Rows are points. Each copy is the shape, with its points in the same order, turned, moved and blurred by noise. Some copies are also mirrored. Which?

Shape (5 x 2):
+0.20, -0.37
+0.16, -0.10
-0.22, -0.09
+0.05, -0.32
+0.65, +0.24
Copy 1 (5 x 2):
+0.23, -0.28
+0.07, -0.06
-0.27, -0.14
+0.05, -0.28
+0.48, +0.41
Copy 1 is: only turned
Copy 2 (5 x 2):
+0.24, -0.29
+0.06, -0.07
+0.27, +0.22
+0.28, -0.11
-0.51, -0.28
Copy 2 is: mirrored

Shape (9 x 3):
+0.03, -0.45, -0.04
+0.02, +0.07, -0.47
-0.36, -0.03, +0.22
-0.29, -0.25, +0.27
+0.03, -0.54, +0.04
+0.09, -0.27, +0.52
+0.06, -0.19, -0.30
-0.13, +0.23, -0.13
+0.30, +0.01, +0.17
Copy 1 (9 x 3):
+0.30, -0.45, -0.02
+0.46, +0.22, -0.03
+0.02, -0.25, +0.54
-0.02, -0.41, +0.35
+0.16, -0.58, -0.06
-0.36, -0.51, +0.10
+0.32, -0.05, -0.08
+0.21, +0.23, +0.30
-0.20, -0.09, -0.08
Copy 1 is: mirrored
Copy 2 (9 x 3):
+0.24, -0.41, +0.15
-0.22, -0.21, -0.32
+0.31, +0.21, +0.11
+0.42, +0.04, +0.23
+0.31, -0.41, +0.25
+0.26, -0.01, +0.61
-0.05, -0.36, -0.11
-0.11, +0.12, -0.14
-0.19, -0.08, +0.37
Copy 2 is: mirrored

Shape (8 x 4):
-0.28, -0.07, +0.05, -0.17
-0.28, +0.04, -0.07, -0.03
-0.11, -0.31, +0.00, -0.19
+0.36, +0.44, +0.38, +0.26
-0.16, -0.17, -0.32, +0.03
+0.06, +0.25, +0.50, +0.04
+0.42, +0.11, -0.38, -0.61
-0.19, -0.02, -0.31, -0.10
Copy 1 (8 x 4):
-0.42, +0.00, +0.10, -0.31
-0.46, +0.05, +0.08, -0.09
-0.28, -0.26, +0.08, -0.33
+0.18, +0.57, +0.33, +0.13
-0.39, -0.28, -0.09, +0.03
-0.03, +0.44, +0.40, -0.19
+0.12, +0.04, -0.69, -0.28
-0.42, -0.12, -0.15, -0.09
Copy 1 is: only turned
Copy 2 (8 x 4):
-0.24, +0.04, -0.08, -0.14
-0.12, +0.04, +0.00, -0.05
-0.11, -0.25, -0.18, -0.22
+0.74, +0.16, -0.11, +0.29
-0.25, -0.30, +0.11, +0.11
+0.45, +0.23, -0.32, +0.02
+0.34, -0.31, +0.60, -0.53
-0.19, -0.14, +0.17, -0.09
Copy 2 is: mirrored
Copy 3 (8 x 4):
-0.19, -0.09, -0.09, -0.16
-0.19, +0.02, -0.14, +0.04
-0.02, -0.24, -0.10, -0.22
+0.49, +0.54, +0.17, +0.13
-0.04, -0.25, -0.31, +0.12
+0.19, +0.38, +0.28, -0.13
+0.36, +0.04, -0.72, -0.50
-0.07, -0.11, -0.35, +0.03
Copy 3 is: only turned

Shape (7 x 4):
-0.14, +0.17, +0.04, -0.41
+0.10, +0.01, -0.23, -0.12
-0.58, +0.33, +0.44, -0.03
+0.34, -0.40, -0.05, -0.20
-0.05, +0.22, -0.14, -0.13
+0.28, -0.42, -0.39, -0.12
+0.44, -0.02, -0.16, -0.09
Copy 1 (7 x 4):
-0.09, +0.03, +0.02, -0.50
+0.22, -0.07, -0.11, -0.16
-0.72, +0.18, +0.11, -0.19
+0.36, -0.49, +0.15, -0.15
+0.03, +0.14, -0.10, -0.23
+0.49, -0.47, -0.17, -0.09
+0.47, -0.08, +0.13, -0.08
Copy 1 is: only turned
Copy 2 (7 x 4):
-0.03, +0.32, +0.24, +0.24
+0.11, +0.27, -0.21, +0.17
-0.55, +0.10, +0.48, -0.10
+0.58, +0.13, -0.14, -0.03
-0.12, +0.34, -0.09, +0.19
+0.52, +0.05, -0.42, +0.16
+0.36, +0.42, -0.32, -0.02
Copy 2 is: mirrored
Copy 3 (7 x 4):
-0.06, +0.23, -0.18, -0.35
+0.13, +0.08, -0.16, +0.07
-0.61, +0.25, +0.23, -0.26
+0.43, -0.27, -0.03, -0.14
-0.04, +0.28, -0.20, -0.05
+0.43, -0.34, -0.28, +0.15
+0.48, +0.08, -0.08, +0.02
Copy 3 is: only turned
Copy 4 (7 x 4):
-0.05, +0.23, -0.11, -0.39
+0.04, +0.19, -0.27, +0.00
-0.47, +0.32, +0.41, -0.43
+0.34, -0.29, -0.32, -0.09
-0.05, +0.35, -0.11, -0.09
+0.17, -0.17, -0.56, +0.22
+0.38, +0.15, -0.21, +0.16
Copy 4 is: only turned

Shape (12 x 6):
-0.11, +0.04, -0.02, +0.02, +0.04, +0.25
-0.13, -0.15, +0.35, -0.08, -0.56, -0.06
-0.23, -0.26, -0.26, -0.20, -0.31, -0.14
-0.22, +0.33, +0.58, +0.06, +0.29, -0.22
-0.01, -0.19, +0.38, +0.06, +0.02, +0.24
-0.44, +0.27, +0.25, +0.15, +0.22, +0.47
-0.11, +0.62, +0.14, +0.45, +0.18, +0.27
+0.28, -0.06, -0.04, -0.73, -0.24, +0.41
+0.09, -0.29, -0.10, +0.60, +0.15, +0.02
-0.10, +0.18, -0.22, -0.01, -0.08, -0.13
+0.06, -0.03, -0.30, -0.30, -0.16, -0.28
+0.02, -0.41, -0.14, +0.06, -0.28, -0.14
Copy 1 (12 x 6):
+0.00, +0.10, +0.02, -0.11, +0.04, +0.18
-0.13, -0.38, +0.48, +0.13, -0.29, +0.17
-0.18, -0.43, -0.16, +0.05, -0.28, +0.28
-0.24, +0.00, +0.31, +0.31, +0.31, -0.45
+0.08, -0.14, +0.32, +0.00, +0.22, +0.16
-0.32, +0.41, +0.20, +0.01, +0.39, +0.21
-0.02, +0.72, +0.14, +0.22, +0.13, -0.09
-0.02, -0.30, +0.17, -0.83, -0.28, +0.10
+0.45, -0.03, -0.25, +0.44, +0.18, +0.26
-0.12, +0.00, -0.17, +0.09, -0.31, -0.06
-0.05, -0.30, -0.26, -0.11, -0.40, -0.14
+0.15, -0.47, -0.09, +0.20, -0.24, +0.27
Copy 1 is: only turned
Copy 2 (12 x 6):
-0.08, +0.03, +0.03, -0.05, +0.02, +0.15
+0.06, -0.03, +0.26, -0.48, -0.59, -0.13
-0.02, -0.42, -0.08, -0.24, -0.23, -0.30
-0.14, +0.64, +0.50, -0.07, +0.02, -0.31
+0.15, +0.12, +0.36, -0.10, -0.20, +0.16
-0.38, +0.24, +0.43, -0.14, +0.18, +0.32
-0.50, +0.67, +0.04, +0.08, +0.01, +0.28
+0.52, -0.19, -0.24, -0.66, +0.18, +0.16
-0.06, +0.00, +0.10, +0.57, -0.35, +0.14
-0.18, +0.08, -0.22, -0.13, -0.07, -0.21
+0.08, -0.16, -0.32, -0.19, -0.09, -0.38
+0.11, -0.29, -0.10, -0.01, -0.45, -0.14
Copy 2 is: only turned
Copy 3 (12 x 6):
-0.27, -0.07, +0.11, -0.03, -0.06, -0.05
-0.04, -0.35, -0.18, +0.02, -0.50, +0.43
+0.02, -0.43, -0.24, -0.18, -0.38, -0.22
-0.38, +0.28, -0.40, +0.42, +0.08, +0.33
-0.21, -0.21, +0.05, +0.02, +0.09, +0.36
-0.75, -0.01, +0.16, +0.25, +0.01, +0.08
-0.41, +0.44, +0.34, +0.45, -0.08, +0.00
-0.25, -0.05, -0.03, -0.89, -0.25, +0.20
+0.24, -0.23, +0.28, +0.32, +0.23, -0.11
-0.05, +0.06, -0.12, +0.01, -0.27, -0.24
+0.15, -0.03, -0.34, -0.29, -0.30, -0.24
+0.26, -0.42, -0.06, -0.09, -0.19, -0.04
Copy 3 is: mirrored
Copy 4 (12 x 6):
-0.23, -0.02, +0.04, -0.01, +0.08, +0.27
+0.10, -0.04, +0.21, -0.11, -0.63, +0.20
-0.28, +0.17, -0.15, -0.29, -0.30, -0.10
+0.04, -0.14, +0.51, +0.61, +0.02, -0.14
+0.01, -0.16, +0.46, -0.12, +0.00, +0.32
-0.50, -0.13, +0.37, +0.35, +0.08, +0.44
-0.10, +0.01, +0.08, +0.69, +0.25, +0.46
+0.03, -0.63, -0.24, -0.51, +0.00, +0.23
+0.07, +0.66, +0.27, -0.08, +0.19, +0.37
-0.15, +0.16, -0.18, +0.16, -0.08, +0.03
+0.00, +0.06, -0.29, -0.25, -0.06, -0.14
+0.04, +0.31, +0.06, -0.42, -0.22, +0.11
Copy 4 is: mirrored

Shape (13 x 8):
-0.10, -0.32, +0.00, -0.32, +0.09, +0.17, +0.17, +0.38
+0.11, -0.20, -0.43, +0.12, -0.25, +0.32, -0.10, -0.35
+0.21, -0.29, +0.23, -0.27, -0.07, +0.05, +0.14, +0.41
-0.24, +0.20, +0.23, -0.38, +0.17, -0.18, -0.28, -0.05
+0.14, -0.61, +0.27, -0.31, -0.01, -0.08, +0.31, -0.09
-0.45, +0.06, +0.24, -0.08, +0.18, -0.27, -0.16, +0.01
-0.24, -0.17, +0.34, +0.03, +0.24, -0.14, -0.03, +0.25
+0.23, -0.19, -0.28, +0.18, +0.04, +0.12, -0.35, -0.31
+0.41, +0.30, +0.10, +0.21, +0.39, +0.67, -0.24, -0.49
-0.10, -0.32, +0.33, -0.32, +0.45, +0.01, +0.42, +0.03
-0.07, +0.31, -0.23, -0.03, +0.20, -0.46, -0.18, +0.01
+0.25, -0.09, -0.15, +0.30, +0.05, +0.29, -0.32, -0.47
-0.11, +0.37, -0.15, +0.21, -0.26, -0.15, -0.11, -0.07
Copy 1 (13 x 8):
+0.06, -0.19, +0.08, -0.20, +0.17, +0.22, +0.37, +0.27
+0.11, -0.09, -0.16, +0.25, -0.34, +0.64, +0.19, -0.20
+0.36, -0.20, +0.25, -0.23, +0.02, +0.03, +0.14, +0.23
-0.41, +0.15, +0.41, -0.21, +0.18, +0.25, -0.14, +0.07
+0.43, -0.06, +0.41, -0.20, +0.07, +0.15, +0.50, -0.17
-0.53, +0.20, +0.35, -0.04, +0.11, -0.06, +0.08, -0.01
-0.17, +0.05, +0.27, +0.09, +0.26, -0.20, +0.21, +0.18
+0.14, +0.19, -0.24, +0.25, -0.20, +0.45, -0.14, -0.38
+0.27, +0.84, +0.01, +0.43, -0.11, +0.69, -0.17, +0.16
+0.16, +0.25, +0.34, -0.29, +0.30, +0.14, +0.58, +0.12
-0.43, +0.32, -0.08, -0.34, -0.18, +0.00, -0.12, -0.09
+0.19, +0.35, -0.16, +0.46, -0.30, +0.49, -0.08, -0.26
-0.32, +0.19, +0.02, +0.06, -0.64, +0.15, -0.12, +0.01
Copy 1 is: only turned
Copy 2 (13 x 8):
-0.22, -0.49, -0.08, +0.00, +0.40, +0.01, +0.20, -0.26
-0.07, -0.13, -0.24, +0.42, -0.35, +0.42, +0.05, -0.03
-0.01, -0.52, +0.19, -0.07, +0.20, -0.19, +0.16, -0.30
+0.05, +0.01, -0.30, -0.59, +0.21, +0.00, +0.05, +0.00
+0.11, -0.65, -0.13, +0.08, +0.05, -0.30, +0.52, +0.03
-0.15, +0.14, -0.19, -0.42, +0.27, -0.12, +0.14, +0.22
-0.13, -0.10, +0.16, -0.24, +0.36, -0.13, +0.25, +0.15
+0.25, -0.08, -0.15, +0.25, -0.17, +0.41, -0.04, +0.16
+0.50, +0.22, +0.05, -0.04, -0.20, +0.81, +0.42, -0.23
+0.07, -0.33, -0.14, -0.13, +0.48, -0.16, +0.73, -0.07
+0.16, +0.34, -0.31, -0.09, +0.24, -0.13, -0.20, -0.01
+0.28, +0.07, -0.04, +0.22, -0.31, +0.51, +0.12, +0.16
-0.14, +0.36, -0.14, -0.01, -0.23, -0.04, -0.14, -0.15
Copy 2 is: mirrored
Copy 3 (13 x 8):
+0.02, +0.14, +0.06, -0.53, -0.09, +0.24, +0.35, +0.07
+0.39, -0.09, -0.59, -0.12, +0.14, -0.21, -0.14, +0.10
+0.21, +0.00, +0.30, -0.39, -0.18, +0.18, +0.39, +0.05
-0.11, +0.18, +0.36, -0.28, +0.21, +0.18, -0.37, -0.19
+0.25, -0.16, +0.08, -0.34, +0.02, +0.08, +0.47, -0.50
-0.35, +0.18, +0.24, -0.03, +0.24, +0.20, -0.18, -0.16
-0.20, +0.06, +0.26, -0.06, +0.17, +0.37, +0.21, -0.02
+0.34, -0.25, -0.27, -0.09, +0.44, -0.16, -0.12, +0.20
+0.89, +0.06, -0.20, +0.02, +0.62, +0.45, -0.35, +0.22
+0.12, +0.28, +0.19, -0.35, +0.26, +0.39, +0.43, -0.44
-0.11, +0.30, +0.31, +0.01, +0.44, -0.31, -0.20, +0.12
+0.49, -0.22, -0.37, +0.07, +0.51, +0.00, -0.20, +0.15
+0.05, +0.20, -0.01, +0.26, +0.02, -0.22, -0.29, +0.18
Copy 3 is: only turned
Copy 4 (13 x 8):
+0.05, -0.33, +0.15, -0.11, +0.12, +0.23, +0.04, +0.42
+0.43, -0.46, -0.50, +0.40, +0.07, +0.18, -0.13, -0.08
+0.31, -0.18, +0.34, -0.17, +0.02, +0.21, -0.17, +0.31
-0.31, -0.15, -0.19, -0.08, -0.37, -0.16, -0.37, +0.38
+0.55, -0.41, +0.05, -0.35, -0.04, -0.17, -0.03, +0.39
-0.28, -0.27, +0.04, +0.16, -0.27, -0.37, -0.17, +0.36
-0.08, -0.19, +0.30, +0.14, -0.18, -0.20, +0.00, +0.46
+0.46, -0.15, -0.53, +0.48, -0.10, +0.03, -0.15, +0.19
+0.37, +0.22, -0.59, +0.34, -0.69, +0.23, +0.24, -0.16
+0.11, -0.17, +0.07, -0.40, -0.11, -0.16, +0.33, +0.42
-0.24, +0.11, -0.27, +0.25, +0.12, -0.30, -0.38, +0.18
+0.49, -0.12, -0.55, +0.55, -0.28, -0.01, -0.03, +0.03
-0.12, -0.17, -0.18, +0.41, -0.02, -0.20, -0.40, -0.25
Copy 4 is: mirrored
